Every row gives one point. Examples show where two turns around zero, p and q, send a point. Where does a point land after both, in the order given? Backwards means that the second turn is done in reverse. Each puzzle has new turns, and all numbers are rounded.

Turn p:
[ 0.18  0.74 -0.10] -> [0.20 0.74 0.05]
[-0.01 -0.50 -0.36] -> [ 0.08 -0.45 -0.42]
[ 0.50  0.38 -0.13] -> [0.52 0.38 0.05]
[-0.33 -0.22  0.16] -> [-0.36 -0.23  0.05]
[-0.16 -0.26  0.48] -> [-0.27 -0.32  0.39]
[-0.18 -0.14 -0.06] -> [-0.16 -0.12 -0.12]
Turn q:
[-0.36  0.15 -0.44] -> [-0.42 -0.05 -0.41]
[-0.28 -0.03  0.12] -> [-0.25 -0.06  0.16]
[-0.45  0.28 -0.09] -> [-0.51  0.14 -0.09]
[-0.06 -0.25 -0.21] -> [-0.01 -0.30 -0.14]
[ 0.61 -0.25  0.00] -> [ 0.65 -0.10 -0.03]
[0.54 0.09 0.61] -> [0.55 0.36 0.49]
Where do these land?
q, then p backwards: [-0.24 -0.46 -0.31] -> [-0.16 -0.58 -0.04]
q, then p: [-0.31  0.12  0.38] -> [-0.38  0.10  0.32]
q, then p: [ 0.47  0.02 -0.68] -> [ 0.55  0.04 -0.62]
p, then q: [0.09 0.07 0.48] -> [0.02 0.12 0.48]
p, then q: [-0.01  0.25  0.14] -> [-0.08  0.25  0.12]

Turn p:
[ 0.00  0.14  0.09  0.29  0.51 -0.34] -> [ 0.16  0.21  0.01  0.32  0.42 -0.37]
[-0.10 -0.17  0.46 -0.30  0.25  0.43] -> [-0.07  0.03  0.43 -0.26  0.38  0.44]
[ 0.09 -0.52 -0.57 -0.32 -0.03  0.23] -> [-0.15 -0.53 -0.43 -0.51  0.07  0.09]
[ 0.14 -0.05  0.11  0.16 -0.41 -0.37] -> [ 0.00 -0.16  0.18  0.19 -0.42 -0.30]
[-0.23 -0.46 -0.46  0.01 -0.15  0.59] -> [-0.35 -0.47 -0.45 -0.14  0.05  0.53]
[-0.34  0.45  0.19 -0.03  0.31 -0.36] -> [-0.11  0.64  0.10  0.14  0.19 -0.30]
[ 0.43  0.62  0.18  0.19 -0.49 -0.17] -> [ 0.51  0.29  0.15  0.25 -0.69 -0.07]
Turn q:
[-0.27  0.36  0.26 -0.17 -0.19 -0.28] -> [-0.30  0.34  0.11 -0.22 -0.32 -0.22]
[-0.11 -0.53 -0.50 -0.27  0.26  0.29] -> [-0.09 -0.42 -0.47 -0.09  0.50  0.32]
[ 0.36  0.12  0.23 -0.12  0.17  0.00] -> [ 0.33  0.17  0.22 -0.18  0.14 -0.07]
[-0.12 -0.20 -0.65 -0.04  0.46 -0.23] -> [-0.07 -0.15 -0.64  0.15  0.46 -0.26]
[-0.17  0.16  0.72  0.24 -0.73  0.19] -> [-0.22  0.05  0.72  0.01 -0.74  0.28]
[ 0.11  0.58 -0.03 -0.08 -0.33  0.39] -> [ 0.19  0.50 -0.05 -0.02 -0.38  0.43]
[-0.32 -0.63  0.06  0.08  0.51 -0.19] -> [-0.38 -0.46  0.09  0.08  0.60 -0.27]
[ 0.12  0.03 -0.33  0.34  0.44 -0.08] -> [ 0.18  0.04 -0.22  0.44  0.35 -0.21]
[ 0.39  0.10  0.23  0.03 -0.59 -0.11] -> [ 0.35 -0.07  0.24 -0.16 -0.60 -0.02]
Where do these land?
p, then q backwards: [-0.96 -0.31 -0.01 -0.05  0.10  0.52] -> [-0.94 -0.14 -0.04 -0.21  0.22  0.56]
q, then p: [ 0.03 -0.40  0.22  0.12  0.05 -0.45] -> [-0.24 -0.23  0.33  0.00  0.12 -0.44]
p, then q: [ 0.36  0.01 -0.12  0.29  0.08  0.84] -> [ 0.53 -0.22 -0.04  0.21  0.34  0.67]
p, then q: [ 0.04 -0.16 -0.02  0.24 -0.43  0.61] -> [ 0.02 -0.37  0.08  0.18 -0.06  0.68]
q, then p backwards: [ 0.02  0.26  0.36 -0.20  0.06 -0.37] -> [-0.02  0.15  0.15 -0.40  0.02 -0.41]
p, then q: [ 0.42  0.25 -0.13  0.01  0.08 -0.34] -> [ 0.42 -0.02 -0.10 -0.11 -0.19 -0.38]
q, then p: [ 0.36  0.20 -0.12 -0.63  0.07 -0.45] -> [ 0.22  0.19 -0.15 -0.65 -0.18 -0.47]
q, then p: [-0.26  0.14 -0.17  0.23 -0.01 -0.35] -> [-0.23  0.06 -0.19  0.29 -0.17 -0.29]

Turn p:
[ 0.07  0.14 -1.06 -0.22 -0.23 -0.53  0.25  0.21] -> [ 0.60  0.03 -0.75 -0.01 -0.46 -0.45  0.11  0.54]
[ 0.13  0.20  0.22  0.32  0.46 -0.85  0.44  0.09] -> [ 0.63  0.57  0.46  0.39  0.04 -0.39  0.31 -0.06]
[-0.48  0.15  0.12  0.60  0.09 -0.16  0.02 -0.26] -> [-0.22  0.29  0.03  0.69  0.05 -0.17 -0.14 -0.27]
[-0.08  0.19  0.26 -0.20  0.30  0.20  0.21 -0.03] -> [-0.20  0.35  0.11 -0.21  0.23  0.10  0.20 -0.04]
[ 0.19  0.01 -0.05  0.02 -0.05  0.17  0.35 -0.09] -> [ 0.10  0.04 -0.16 -0.02 -0.02  0.26  0.30 -0.10]
[ 0.00  0.15  0.23  0.24 -0.45  0.11 -0.13 -0.07] -> [-0.12 -0.03  0.09  0.19 -0.29  0.36 -0.28 -0.14]
[0.02 0.18 0.20 0.30 0.37 0.39 0.02 0.31] -> [-0.15  0.14  0.20  0.20  0.49  0.34  0.06  0.25]
[-0.18 -0.06  0.35 -0.38 -0.21  0.22 -0.20  0.22] -> [-0.43 -0.10  0.29 -0.36 -0.17  0.11 -0.11  0.14]
[ 0.23 -1.20  0.23 -0.36 -0.36  0.38 -0.34 -0.17] -> [-0.32 -1.23  0.21 -0.48 -0.09  0.01  0.17 -0.42]
[ 0.12  0.26 -0.51 -0.32  0.08  0.08 -0.62 -0.20] -> [ 0.13 -0.07 -0.49 -0.39  0.22 -0.15 -0.62  0.11]
Turn q:
[ 0.23  0.52 -0.06  0.41 -0.38  0.50  0.54  0.10] -> [ 0.12  0.67 -0.04  0.30 -0.61 -0.11  0.50  0.12]
[-0.15 -0.36  0.24  0.12  0.59  0.09 -0.01 -0.18] -> [-0.08 -0.22  0.25  0.24  0.40  0.51  0.04 -0.12]
[ 0.32  0.24  0.07  0.25  0.15 -0.25 -0.40  0.26] -> [ 0.17  0.14  0.23  0.05  0.20 -0.19 -0.31  0.52]
[-0.17 -0.04  0.09 -0.15  0.40 -0.04 -0.36  0.44] -> [-0.36 -0.14  0.16 -0.21  0.24  0.21 -0.23  0.41]
[ 0.21  0.29 -0.16 -0.50 -0.21 -0.29  0.19 -0.52] -> [ 0.31  0.28 -0.31 -0.39  0.19 -0.34  0.02 -0.52]
[ 0.12  0.15  0.25  0.09 -0.17 -0.61 -0.43  0.44] -> [-0.04 -0.15  0.36 -0.14  0.13 -0.61 -0.36  0.44]
[ 0.42 -0.68 -0.19  0.13  0.40  0.58 -0.69  0.10] -> [ 0.49 -0.46 -0.02  0.03 -0.06  0.91 -0.36  0.51]
[-0.70  0.15 -0.19  0.10  0.07 -0.04  0.21 -0.16] -> [-0.58  0.11 -0.25  0.32  0.04 -0.02 -0.04 -0.35]
[-0.12 -0.06  0.15 -0.39 -0.48  0.46  0.23  0.25] -> [-0.19 -0.05  0.02 -0.43 -0.64  0.08  0.31 -0.12]
[-0.36  0.07  0.24  0.31 -0.43 -0.33  0.36 -0.73] -> [ 0.01  0.05  0.13  0.49 -0.07 -0.48  0.04 -0.87]
[ 0.20 -0.29 -0.43 -0.37  0.05 -0.08  0.35  0.00] -> [ 0.15 -0.22 -0.53 -0.24  0.16  0.03  0.37 -0.03]
Where do these land?
q, then p: [ 0.30 -0.29  0.08  0.22  0.06 -0.15 -0.17 -0.19] -> [ 0.28 -0.29  0.24  0.03  0.26  0.13  0.04 -0.12]
p, then q: [-0.09  0.08 -0.58 -0.63  0.30 -0.43  0.27  0.63] -> [-0.20 -0.03 -0.21 -0.54  0.22 -0.69  0.46  0.61]
p, then q: [-0.48 -0.29 -0.37  0.46  0.22 -0.42  0.14 -0.41] -> [ 0.17 -0.05 -0.22  0.74  0.41 -0.51 -0.09 -0.07]
q, then p backwards: [-0.22  0.27  0.27 -0.39 -0.18 -0.33 -0.30  0.02] -> [-0.20 -0.02  0.25 -0.45  0.14 -0.12 -0.46 -0.18]
q, then p backwards: [ 0.45  0.11  0.06  0.23 -0.50  0.18  0.55 -0.42] -> [ 0.21 -0.03 -0.04  0.12 -0.06 -0.67  0.66 -0.28]
q, then p: [ 0.13 -0.16 -0.60 -0.17  0.28  0.48  0.40 -0.44] -> [ 0.12 -0.01 -0.88 -0.01  0.28  0.39  0.25  0.00]
p, then q: [-0.15  0.41  0.35  0.02  0.31  0.12 -0.38  0.24] -> [-0.37  0.25  0.43 -0.14  0.15  0.20 -0.35  0.22]
p, then q backwards: [ 0.32  0.12  0.35  0.13 -0.51  0.45 -0.51  0.40] -> [-0.18 -0.41  0.23  0.00  0.31  0.47 -0.73  0.18]
p, then q: [-0.27 -0.24  0.44  0.15  0.02  0.09  0.01  0.16] -> [-0.31 -0.11  0.40  0.22 -0.04  0.03  0.08 -0.23]

Turn p:
[ 0.03 -0.19  0.47  0.24  0.13  0.62 -0.61 -0.22 -0.15] -> [ 0.72  0.09  0.54  0.00  0.43  0.10 -0.13 -0.29  0.20]
[ 0.28  0.46  0.16 -0.07 -0.14 -0.50  0.04  0.21  0.04] -> [-0.57  0.26  0.04  0.13  0.11 -0.33  0.30  0.05 -0.08]
[ 0.12  0.01 -0.44  0.04 -0.14  0.01  0.12  0.19  0.56] -> [-0.20  0.27 -0.51  0.08 -0.31  0.17 -0.04 -0.16  0.26]
[-0.50 -0.03  0.49  0.37  0.15  0.45  0.16 -0.33  0.08] -> [ 0.30 -0.33  0.39 -0.33  0.23  0.57  0.21  0.06  0.33]
[-0.24 -0.04 -0.07 -0.46  0.31  0.33  0.09  0.26  0.21] -> [ 0.03  0.23 -0.02 -0.44 -0.20  0.12 -0.45  0.28  0.13]
[-0.01 -0.63  0.47 -0.12  0.08  0.20 -0.03 -0.33  0.11] -> [ 0.37 -0.41  0.00 -0.41  0.36 -0.13 -0.20 -0.23  0.29]
[ 0.29  0.48 -0.62 -0.41 -0.41 -0.38  0.24 -0.13 -0.14] -> [-0.47  0.13 -0.19  0.09 -0.70 -0.35  0.25 -0.17 -0.53]
[-0.34 -0.04 -0.28 -0.13  0.10 -0.23 -0.03  0.00  0.32] -> [-0.32 -0.15 -0.08  0.07 -0.27  0.14 -0.32  0.04  0.20]
[ 0.39  0.27 -0.61 -0.27 -0.78 -0.56  0.42  0.62 -0.33] -> [-0.36  0.30 -0.64  0.39 -0.63 -0.71  0.51  0.39 -0.41]
[ 0.50 -0.20  0.37  0.54  0.48  0.16 -0.06 -0.24 -0.63] -> [ 0.47 -0.10  0.13  0.09  0.87  0.15  0.12 -0.15 -0.59]
[-0.54 -0.08  0.06  0.28  0.21 -0.10 -0.33 -0.03 -0.08] -> [ 0.04 -0.30  0.36  0.33  0.10  0.27 -0.24  0.20  0.20]
Turn q:
[-0.03 -0.17 -0.13  0.10 -0.24 -0.64  0.58  0.23 -0.26] -> [-0.26  0.31 -0.11  0.17  0.10 -0.41 -0.29  0.41 -0.58]
[-0.23  0.13  0.05 -0.14  0.13 -0.35 -0.73 -0.10 -0.06] -> [ 0.28 -0.09 -0.06  0.24  0.57  0.24 -0.07  0.18  0.46]
[ 0.31 -0.37  0.05 -0.23 -0.25  0.43  0.42 -0.35  0.31] -> [ 0.06  0.02  0.03 -0.55 -0.56 -0.37 -0.22 -0.36  0.03]
[-0.06 -0.36  0.05  0.42 -0.40 -0.28  0.28  0.35  0.16] -> [-0.11  0.24  0.30  0.39 -0.37 -0.23 -0.35  0.29 -0.28]
[ 0.16  0.23 -0.05  0.30  0.40  0.10 -0.21 -0.33 -0.29] -> [ 0.22 -0.17 -0.22  0.21  0.26  0.20  0.27 -0.46 -0.15]
[-0.33 -0.04 -0.15 -0.12 -0.01  0.34 -0.65  0.13 -0.42] -> [-0.13 -0.32 -0.17  0.06  0.16  0.75 -0.22  0.02  0.30]
[ 0.16  0.32  0.23 -0.01 -0.19  0.19 -0.51  0.13 -0.49] -> [ 0.35  0.02 -0.06 -0.10  0.15  0.77  0.03  0.11 -0.10]
[ 0.02 -0.04  0.48 -0.33  0.39  0.78  0.76 -0.48  0.63] -> [-0.21 -0.20  0.58 -0.86 -0.33 -0.55  0.40 -0.75  0.12]
[-0.13  0.21 -0.43  0.25 -0.33 -0.60  0.47  0.21  0.28] -> [-0.34  0.67 -0.15  0.40 -0.09 -0.47  0.07  0.36 -0.12]
[ 0.13  0.11 -0.11 -0.24  0.50  0.02 -0.43  0.20  0.14] -> [ 0.15 -0.46 -0.15  0.05  0.12  0.07  0.40  0.20  0.34]
Where do these land?
q, then p backwards: [-0.20 -0.06 -0.70 -0.48  0.55  0.25  0.65  0.29  0.05] -> [ 0.06  0.10  0.08 -0.34 -0.29 -0.89  0.73 -0.09  0.29]
p, then q: [ 0.35 -0.48 -0.07  0.62 -0.49  0.17 -0.26  0.58  0.26] -> [ 0.12  0.25 -0.38  0.57 -0.47 -0.45  0.68 -0.22 -0.03]
q, then p: [ 0.32 -0.44  0.04 -0.21  0.05 -0.01 -0.26 -0.01  0.05] -> [ 0.12  0.07 -0.33  0.18  0.08 -0.38 -0.21 -0.23  0.10]
p, then q backwards: [-0.45 -0.24  0.42 -0.34 -0.34  0.47 -0.24 -0.23  0.28] -> [ 0.08 -0.24  0.39 -0.40 -0.07  0.32 -0.33 -0.25  0.65]
q, then p backwards: [ 0.13  0.62 -0.04  0.59 -0.29  0.05 -0.39 -0.16 -0.47] -> [ 0.36  0.21 -0.42  0.77  0.24  0.48 -0.06  0.06  0.04]
q, then p backwards: [-0.53 -0.26 -0.01 -0.25  0.12 -0.53 -0.45 -0.07 -0.40] -> [-0.11 -0.51  0.32  0.27  0.62 -0.35 -0.22  0.28  0.08]
p, then q: [ 0.09  0.19 -0.28 -0.12 -0.50 -0.22 -0.19 -0.02 -0.06] -> [ 0.01  0.55  0.06  0.24  0.07 -0.11 -0.25 -0.03 -0.18]
p, then q: [ 0.03  0.48  0.08  0.39  0.41  0.09  0.58 -0.48  0.30] -> [-0.62 -0.26  0.08 -0.66 -0.02  0.18 -0.02 -0.54  0.05]
q, then p: [ 0.05 -0.02  0.26  0.09 -0.03 -0.17  0.25 -0.11 -0.34] -> [ 0.08 -0.03  0.29  0.04  0.16 -0.11 -0.09  0.09 -0.39]
q, then p: [ 0.19  0.21  0.29 -0.28  0.52 -0.11  0.32  0.22  0.32] -> [-0.32 -0.27 -0.36 -0.37  0.23 -0.29  0.06  0.43 -0.10]
